Each row is a point. The last column is the point's height on a tilted bowl or saddle (a function of degree 2), plus a little noise. Count its main directions that bend up, bend down and stay straight.

Points (16 x 4):
[[ 0.40 -3.87  1.35 -1.30]
 [-2.95 -2.34  1.55  0.36]
 [-1.77  2.19  2.64 -1.21]
 [ 1.85 -1.54  0.40 -0.46]
 [ 1.56  1.18 -0.77  0.83]
 [ 2.62  1.50  0.51  1.98]
 [ 2.31 -0.53  0.31  0.46]
 [ 3.79 -1.45 -1.09 -0.67]
 [ 1.73  2.53  2.28  1.08]
 [ 0.64 -3.54 -2.73 -6.43]
 [-0.02  1.03 -1.88  0.16]
 [-2.50  1.56 -2.51  1.36]
 [ 2.25  0.15  3.10  1.99]
 [ 1.09 -1.50 -0.67 -1.55]
 [-1.92 -0.31  0.92 -0.11]
 [ 2.92 -1.04 -1.09 -0.74]]
Directions: 2 up, 1 down, 0 straight

Points (16 x 4):
[[-1.22 -0.70  0.66 -0.82]
 [ 2.06  0.86  2.05 -0.68]
 [ 0.48  0.17 -0.94 -0.94]
 [ 0.37 -1.90 -3.27 -1.67]
 [-0.48  1.64 -0.24 -0.98]
 [-0.09 -1.78  1.94 -2.34]
 [-5.00  4.14 -2.18 -5.85]
 [-4.74  0.51  1.12 -0.31]
 [ 0.37 -0.62  2.62 -1.97]
 [-0.12 -0.34 -2.08 -1.40]
 [-3.12  0.55  0.68 -0.36]
 [-0.94 -2.79 -0.88 -1.11]
 [-1.04  1.45 -0.91 -1.42]
 [ 1.83  1.54  1.98 -0.57]
 [-2.02 -1.76 -3.21 -1.65]
 [-2.24 -1.53  1.34 -1.46]]
Directions: 0 up, 1 down, 2 straight

Points (22 x 5):
[[ 2.04  0.18 -1.07  1.49 -3.08]
 [ 0.30  0.67 -0.62  2.04 -2.17]
 [-1.82  0.23  1.73  1.89 -0.21]
 [-0.95 -0.01  0.84 -2.86 -1.36]
 [ 0.32 -3.22  2.98  0.63  0.89]
 [ 4.00 -0.48  2.78 -2.28 -3.01]
 [ 2.67 -4.99 -4.31  2.56 -3.51]
 [-1.47 -2.26  1.20 -1.35 -1.73]
 [-1.65  0.39  0.43 -1.45 -1.43]
 [-3.67  0.03 -1.42  0.82 -2.91]
 [ 0.76 -0.12 -1.40 -0.85 -1.26]
 [-0.27 -0.34 -0.38 -2.28 -0.66]
 [ 0.97 -0.52  1.36  0.99 -0.95]
 [ 1.77  2.51  0.24  5.23 -2.24]
 [ 0.16  2.34  1.46 -2.07 -0.24]
 [ 3.59 -1.92  0.65  1.10 -1.83]
 [-3.80 -2.42 -2.22 -1.19 -2.96]
 [-2.72  2.41 -0.48 -1.38 -0.13]
 [-1.42 -2.68 -0.23  2.53 -0.26]
 [ 0.68 -1.02 -1.38 -0.97 -1.14]
 [-0.45  1.16 -2.59  0.86 -2.51]
 [-2.33  0.68  1.50 -1.04 -1.74]]
Directions: 2 up, 2 down, 0 straight

Points (22 x 5):
[[ 0.30  0.47 -1.07 -2.63 -2.28]
 [ 1.57 -0.70  1.52 -1.88 -1.78]
 [-1.69  1.27  1.28 -0.31 -0.70]
 [-0.44 -2.90  2.62 -1.23 -2.84]
 [-1.46 -2.74  0.06  1.31 -0.75]
 [-1.08  1.17 -5.55  1.30 -2.83]
 [ 2.27  1.38 -0.08 -0.11 -1.01]
 [-1.27 -0.33 -3.50 -0.19 -1.66]
 [ 0.82  0.48 -2.36 -0.41 -1.52]
 [-1.87 -1.00 -0.09 -1.49 -1.73]
 [ 1.71 -1.35 -2.26 -2.30 -2.28]
 [ 1.19  0.82 -2.89 -4.67 -5.13]
 [ 2.02 -0.66 -0.97 -1.00 -1.13]
 [-0.30 -0.14  2.44 -1.13 -2.19]
 [ 0.50 -4.66 -0.67 -0.60 -0.48]
 [ 2.98 -3.22 -0.94  4.16 -0.26]
 [ 1.23 -1.56  0.62  2.04 -0.78]
 [ 0.01 -0.74 -2.56  1.59 -0.99]
 [ 3.07  1.19  2.06  1.87 -1.73]
 [-1.75  0.55  1.57  1.32 -0.82]
 [-2.46 -1.70  1.97  3.12 -1.71]
 [ 2.25 -2.24 -3.24 -0.43 -1.36]]
Directions: 1 up, 2 down, 1 straight
